Each row of a before or after table is a point. The points were changed in one or more steps. Then noise was added and the rows were shuffled. The steps act on how far a point lies along the listed directions, d1 being the first. Write out the steps. A step turns or swaps two directions, mirrors them in a line or flattens them onto one, adds a multiple of one to another, or multiplies one. Angles are multiples of 10 degrees, from the lower direction toward the higher: turns from -170 to 170, lines from 10 to 170 but not 90. Use the fewest steps. Two steps may share a direction if one is a turn and the other turns, adds or multiplies; they go together, in the order done. Otherwise the lowest direction goes first.
(in the rows, 128 means zero)

Directions:
(1): [ 72 150]
(2): [106  72]
Before (9 x 2)
[[175 113]
 [206 112]
 [137 151]
 [181 115]
 [138 115]
 [ 79  10]
 [155 121]
 [125 149]
 [ 94  89]]
After (9 x 2)
[[143 108]
 [201 168]
 [ 46 222]
 [172 157]
 [131 145]
 [ 80 154]
 [158 140]
 [133 102]
 [172 156]]
Steps: mirror d1 and d2 in the line at 30 degrees

Directions:
(1): [190  97 153]
(2): [100 129 197]
Before (9 x 3)
[[124 116  95]
 [ 94 126 203]
 [145 153  64]
 [ 55 187  48]
 [131 119 144]
 [ 58 157  48]
 [ 87 142 115]
 [139 103 188]
 [142 117 167]]
After (9 x 3)
[[131 116 135]
 [148 103 168]
 [ 90 126 206]
 [ 80 144 138]
 [121 115 101]
 [139 154  74]
 [ 33 188 102]
 [ 38 157  92]
 [150 117 154]]
Steps: add -0.5 times d1 to d2

Directions:
(1): [116  67  95 176]
(2): [123 178  61 144]
(3): [161  96  88  68]
Before (9 x 4)
[[110  88 120 186]
 [142 105 108 120]
 [144 148 154 129]
 [121 129 117 144]
 [131 129 124 121]
 [142 249 154  69]
 [120  98  76 151]
 [139 132 166 123]
 [119  99 123 136]]
After (9 x 4)
[[121  90  90 133]
 [100  85  98 199]
 [133 140 163 140]
 [150 230 135  54]
 [120 122 104 138]
 [134 134 132 115]
 [119 102 133 137]
 [137 148 143 137]
 [145 118 138 111]]
Steps: add -0.7 times d3 to d1; turn d2 and d3 by 40 degrees

Directions:
(1): [135 161 219 122  96 151]
(2): [217 160 123 123 171 133]
(3): [104 185 132  99 143  51]
(4): [162 151  91 138  41 112]
Before (10 x 6)
[[129 117 191 131 137 135]
 [155 198 106 124  82  47]
 [145 133 123 147  54 128]
 [168 127  78 160 137 131]
 [171 138  97 136 194 133]
 [128 132 138 133 118 173]
 [111 158 184 116 126 123]
 [110  94 112 152 141 146]
 [152 182 127 124 182 107]
 [110 109 164 127 116 140]]
After (10 x 6)
[[178 141  59 134 219 111]
 [150 182 108 131 152  94]
 [117 131 195 119 125 137]
 [133 139 165 128 142 172]
 [118  98 154 156  51 169]
 [119 174 227 105  88 120]
 [124 101  94 149 178 130]
 [113 143  94 152   5  99]
 [165 103  47 161 164 133]
 [150 147 232 121 130 130]]
Steps: multiply d1 by 2; turn d3 and d4 by 40 degrees; add -0.7 times d4 to d2

Directions:
(1): [ 84  80  71 143 124  50 103 121]
(2): [168 154  36 155 113 153 145 171]
(3): [122 109 116  42 110 111 202 148]
Before (8 x 8)
[[ 88 103 106 162 103  60  95  94]
 [ 81  81 139  85 123  73 116 107]
 [119 138 119 157 137 125  82 126]
 [154 129  98 131 138 160 152 136]
 [145 136 116  95 126 151 163 152]
 [ 93  87 126  58 130  60 152 123]
 [154 167 130 176 124 133  98 124]
 [143 147 155 144 129 160 115 113]]
After (8 x 8)
[[137 135  53  89 111 123 166 173]
 [125 108 163 103 147 141 147 108]
 [ 89 111 184 207 170  81   7  67]
 [112 111  39 144  85  70 138 130]
 [160 149  98 108 111 164 167 148]
 [112 124 212 129 151 138  96  99]
 [166 154  71  77  93 122 204 170]
 [104 113 115 193 137 102  42 100]]
Steps: multiply d3 by 2; turn d2 and d3 by 130 degrees

Directions:
(1): [158 164 220 182  98 112  86 125 122]
(2): [137  74 123 217 184 148 149 129  90]
(3): [159 185  48 166  86 134 106 121  84]
(4): [ 45 124 131 166  67  96 179 104 122]
(5): [ 53 154 140 122 143 185  85 181  87]
(6): [122 182 120 142 179  53 158 192 136]
Before (10 x 9)
[[112 164  97  98  57 119 135 123 132]
 [ 93 123  71  57 107  90 160 116 146]
 [ 70 148 126  90 106 106 127 145 141]
 [249 172 116  78 225 167  25 177 108]
 [169  76 118 170 141  90 136 124 163]
 [159 144 164  68 126  84 144 122 179]
 [103 113 151 122  92 154 137  91 105]
 [102 194 140  88  88 133 155 154 135]
 [103 139 175  65  90 144 109 107 142]
 [ 99 124  58 141 157 146 158 132 129]]
After (10 x 9)
[[105 140 147 149 161 114 151 150  97]
 [167 119 126 100 116  85 109 134 189]
 [108  85 168 177 178 143 148 129 100]
 [119 109 139 158 114 203 150 117  94]
 [106 163  37 103 115 147 137 123 133]
 [126  77  45 127 141 155 137 105  90]
 [199 122 119 124 120 112 114  85 131]
 [ 86  88 123 147 127 167 119 117 102]
 [171  61 167 135 151 154 140  84 143]
 [136 108  90 179 123 169 134 130  85]]
Steps: add -0.5 times d1 to d3; turn d2 and d6 by 150 degrees; flatten d4 and d5 onto the line at 60 degrees

Directions:
(1): [ 63 135 158 104  91 114 129 203 194 154 171]
(2): [147 144 160 222 150 156 204 165 150 104 126]
(3): [175 131 177  97 205 128 114  89 203 142 158]
Before (14 x 11)
[[138 132  97 149 123 120 118  86  81 107 115]
 [105 133 126 204  71 152 163 167 130 108 117]
 [110 124 130 132 118 113 113 127 107 120 107]
 [ 78 147 161 197  76 135 219 249 150 119 137]
 [149 123 119  82 154 127 101  89 152 118 137]
 [137 127 169 174 153 159 200 150 150 108 124]
 [112 136 120 153  85 110 147 169 118 111  99]
 [115 154 151 110 142 107 111 139 188 136 139]
 [ 87 122 122  97  93 116 119 147 142 144 126]
 [115 113 131 126 123 122 116 116 119 137 137]
 [161 146 126 154 204 122 126  70 121 107 106]
 [110 131 129 170 121 161 171 168 103 108 125]
 [199 149 170 178 194 149 145  85 165  90 120]
 [ 89 140 106 167  56 120 145 160 106 116 119]]
After (14 x 11)
[[211 121 144 108 208 131 134  60 129 119 113]
 [102 128  93 134  93 134 139 148 111 105 117]
 [168 139 161 119 169 124 123  79 186 137 148]
 [121 116 142 135 131 125 128 114 119 136 143]
 [141 145  97 149 127 117 127 103  84 106  90]
 [167 137 155 118 158 110 115 109 167 120 119]
 [ 93 137 148 128 118 111 125 142 174 135 166]
 [ 78 145 112 152  49 128 123 178 110 102 117]
 [ 47 152 112 140  93 104 129 179 129 125 127]
 [158 121 127 124 159 133 137  93 130 128 106]
 [157 126 153 125 152 140 107  83 182 130 140]
 [119 127 155 128 143 115 119 127 142 127 129]
 [133 130 150 108 166 149 122 128 144 126 152]
 [121 111 130 112 125 140 151 127 111 115 114]]
Steps: turn d1 and d3 by 170 degrees; multiply d2 by 0

Directions:
(1): [150 143 157  93  42 113 153 111 113 113 180  43]
(2): [ 75 165 125 112 112  52 162  79 151 207 130 160]
(3): [ 74  96  45 100 104 132 180 116 161  63  93 117]
Before (8 x 12)
[[141 110 102 150 163 169  99 163 136  91 109 144]
 [147  98 126 130 118 160  90 160 118  86 110 106]
 [183 120 170 136 118 177  98 143  80  86 164  67]
 [177 109 170 165 182 176  79 177  97 114 123 154]
 [126 126 117 116  98 125 126 116 126 128 149  90]
 [152 143 180 143 104 116 136 137 137 152 153 120]
 [127 140 146 144 176 113 114 118 134 150 121 153]
 [157 101 134 120  90 169 128 144 108  67 136  75]]
After (8 x 12)
[[ 98 130 110 155 221 119 117 122 147 151  83 208]
 [175 171 215 101  37 107 129  98  75 145 218  11]
 [121 138 156 180 241 125  81 154 125 199  82 253]
 [139 150 173 115  46  91 172 113 141 146 174  86]
 [133 121 109 182 229 164  71 171 142 144  78 222]
 [146 134 142  94  42 123 137 109 109 117 185  31]
 [153 117 155 133 118 137  80 148 114 132 126 118]
 [186 133 193  96  27 139 135 121  88 103 195  16]]
Steps: multiply d1 by 3; multiply d2 by 0.7; turn d2 and d3 by 60 degrees

Directions:
(1): [182 172 203  91 165  64 158 125  96 108 140  79 161  81]
(2): [181 121 100 165 156  73 150 168 208 125  69 137 177 174]
(3): [107 165 133  70  88  80  64 150 116 122 148 101 132 230]
Before (11 x 14)
[[ 98 125 103 128 101 141 107 132 130 131 131 154 118 163]
 [106 130 109 121 119 120 119 135 135 132 134 128 123 148]
 [126 112 116 164 142 122 130 143 154 134 108 149 131 130]
 [133 121 125 141 146 123 139 146 132 128 119 128 135 123]
 [156 131 132 121 131 119 135 138 133 125 113 124 144 131]
 [121 122 104 133 114 152 112 128 143 135 121 134 125 144]
 [114 112 100 142 126 110 114 138 155 129 106 141 133 173]
 [113 100  94 158 102 135 125 147 163 134 109 152 129 168]
 [138 163 151 104 134  84 113 143 122 115 112 104 148 158]
 [147 126 129 125 125  97 131 145 148 116 113 123 130 167]
 [138 155 170  99 135  94 132 122  98 122 154 106 126  90]]
After (11 x 14)
[[121 115 130 143 145 152 145 131 111 133 131 134 119  91]
 [166 183 172  76 136  36 119 151 118 107 131  93 171 171]
 [125 162 142  88 124  73 112 144 124 121 141  99 145 165]
 [116 119 120 116 107 161 116 124 109 132 135 137 113 130]
 [143 130 168 143 163 121 160 122 108 124 133 125 130  55]
 [134 167 182  73 135  60 110 128  91 109 147  85 143 145]
 [ 46 158 107  73  58 132  31 141  98 130 148 119  94 247]
 [106 146 148  79  92 110  90 130  94 119 158 109 105 179]
 [ 60  91  55 153  80 182  83 134 156 152 130 179  80 176]
 [170 159 161 105 143  89 134 134 128 118 124  93 156 120]
 [176 170 210  90 144  54 156 139  96 105 140  77 166  99]]
Steps: multiply d1 by 2; turn d1 and d2 by -160 degrees; multiply d3 by 3

Directions:
(1): [119  42 149 116 133 160  73 134 170  90 140 172 166 142 125  76 228  98]
(2): [169  60 126 167 136 168 172 158 122 230 124 103 114 154  37 124 135 118]
Before (11 x 18)
[[110 165 153  99 123 117 105  86 136  52 119 154 142 115 200 131 121 130]
 [127 189  94 119 140 104 151 124  85 194 117  82 108 114 108 171  74 147]
 [112 219 110 127  98  85 150 116  82 117 148  94 109 117 163 165  77 150]
 [125  15 128 143 152 188 121 165 167 164 129 133 143 131  58  81 229  87]
 [152  76 120 166 123 157 162 163 117 218 113 102 122 170  86 122 115 127]
 [124 131 129 129 114 120 119 111 147 107 112 123 120 109 145 115 122 122]
 [133  82 140 160 166 147 116 143 127 155 134 125 128 162  90 104 143 113]
 [159 122 114 156 116 138 167 171 108 228 128  80  86 153  75 136  83 142]
 [115 173 131 134 140 118  91 119 145  80 135 164 128 115 155 125 116 149]
 [143 120 121 157 155 119 149 130 114 185 118  94 111 119 112 155 102 136]
 [130  67 145 124 136 155  80 133 179  88 130 179 165 142 145  87 196 116]]
After (11 x 18)
[[139 148  96 133 140 120 156 137  97 229 116  78 115 121  75 156  91 133]
 [128 201 106 141 100  98 175 127  78 166 141  83  97 132 131 164  74 145]
 [148  97 126 157 161 133 137 133 119 185 115  96 115 125 102 147 131 133]
 [114 188 125 142 141 115 108 124 133  90 132 157 114 112 147 134  91 158]
 [120 135 127 133 110 111 124 108 143 109 111 116 114 107 148 119 110 120]
 [162  76 122 158 116 158 151 176 127 230 132  99  97 162  65 114 127 124]
 [130  82 144 148 165 146 105 145 134 133 136 140 135 163 103  94 154 105]
 [119 105 139 104 132 134  70 119 179  56 135 183 161 132 182  93 178 126]
 [105  31 137 127 152 174  87 150 178 106 141 153 157 118 102  67 250  84]
 [143  43 128 153 123 172 141 162 135 203 111 119 144 176  96 103 153 112]
 [115 191 148 102 121 109 127  90 117  74 119 138 128 107 193 147  84 142]]
Steps: turn d1 and d2 by -30 degrees

Directions:
(1): [162 127 115 186 163 193 158 105 119 177 188  65 147 124 192 147 144  58
  77 175]
(2): [241 125  95  97 142 133 129 190 170 118 152 173  92 129 158 152  78 192
  92 175]
(3): [ 96 101 147 120  77 152 145 118 162 140 199  32  76 117 107 171 141 221
 161 132]
(4): [122 216 127 115 154 200  50 114  59  82 107  98 154 155 116 164 130 187
  88 134]
(5): [ 85  78  64 183 184  79 172 110 133  98 126 105 166 197 107 145  68 174
  75 110]
(6): [114  85 138 105 140  56  31 155 139 143 101  77  83 114 178 184 144  96
  64  92]
Before (12 x 20)
[[ 80  77 132 122 151  32 136 146 120 112  82 146 138 147 115 122 100 102
  104  76]
 [154 130 125 142 140 129 112 149 131 123 137 142 125 149 157 135 120 130
   86 158]
 [205 191  91 105 172 189 120 154 119 113 111 204 152 149 146 135 113 146
  107 154]
 [ 86  76 136 121 143  71 114 122 133 110  81 103 139 176  98 150 110 136
  103  83]
 [114 128 108 137 178 101 104 136 120  84  85 166 144 145  91 127  90 185
  124 123]
 [121 142 121 131 118 152 114 121 120 116 111 118 127 152 116 139 136 152
  107 140]
 [108  68 131 126 137  71  76 138 169 163 149  56 103 104 160 151 136  94
  101 112]
 [ 75 119 132 155 166 174 128  91  92 126 141  91 162 134 148 131 137  75
  100 131]
 [167 141 104 105 121 141 159 143 147 105 154 207 126 119 123 125  96 166
  148 145]
 [181 170 101 168 138 193 201 113 125 128 143 152 153 148 133 101 100 140
  136 170]
 [135 144 148 120 128 136 110 136 110 136 123 120 132 102 142 142 175  86
  124 135]
 [150 197 125 141 179 188 108 122  66 105 103 132 142 142 166 149 122 113
   72 142]]
After (12 x 20)
[[141 110  87 131 204  87 114 158 106  84 115 112 145 182 143 173  60 176
   27 122]
 [163  97  97 176 197 120 144 139 145 137 138 146 142 132 146 127  95 118
  100 164]
 [ 57  71  98 138 170  48  61 127 144 107 127  40 132 162 115 175  90 182
   66  84]
 [130  98 120 138 107 117 156 128 152 142 117 141 117 138 125 115 131 112
  124 138]
 [ 68  89 136  96 129  86 126 134 133  86  88 174 132 132  95 107 107 136
  151  93]
 [ 99 114 139 143 140  85 172 126 117 132  76 185 132 115 140  88 131  40
  142  97]
 [ 92 116 134 165 135 114 126 114 117 132 123 121 148 153 140 121 139  93
  105 133]
 [144  63  93 135 178  77 138 143 154 103 109 102 138 196 123 174  66 174
   55 116]
 [126 194 161 143  81 196 172  88 103 143 118 161 147 105 113  69 167  81
  209 136]
 [123 130 141 107 120  99 112 145 121 114 103 141 129 111 118 135 157 109
  137 115]
 [147 172 133 136 121 207 150 102 108 147 181 140 147  95 155 127 155  80
  145 160]
 [140 156 135 147 149 177 159 109 117 174 119 176 170 110 162  90 177   8
  155 131]]
Steps: turn d1 and d2 by -120 degrees; mirror d3 and d4 in the line at 170 degrees; add 1 times d6 to d5
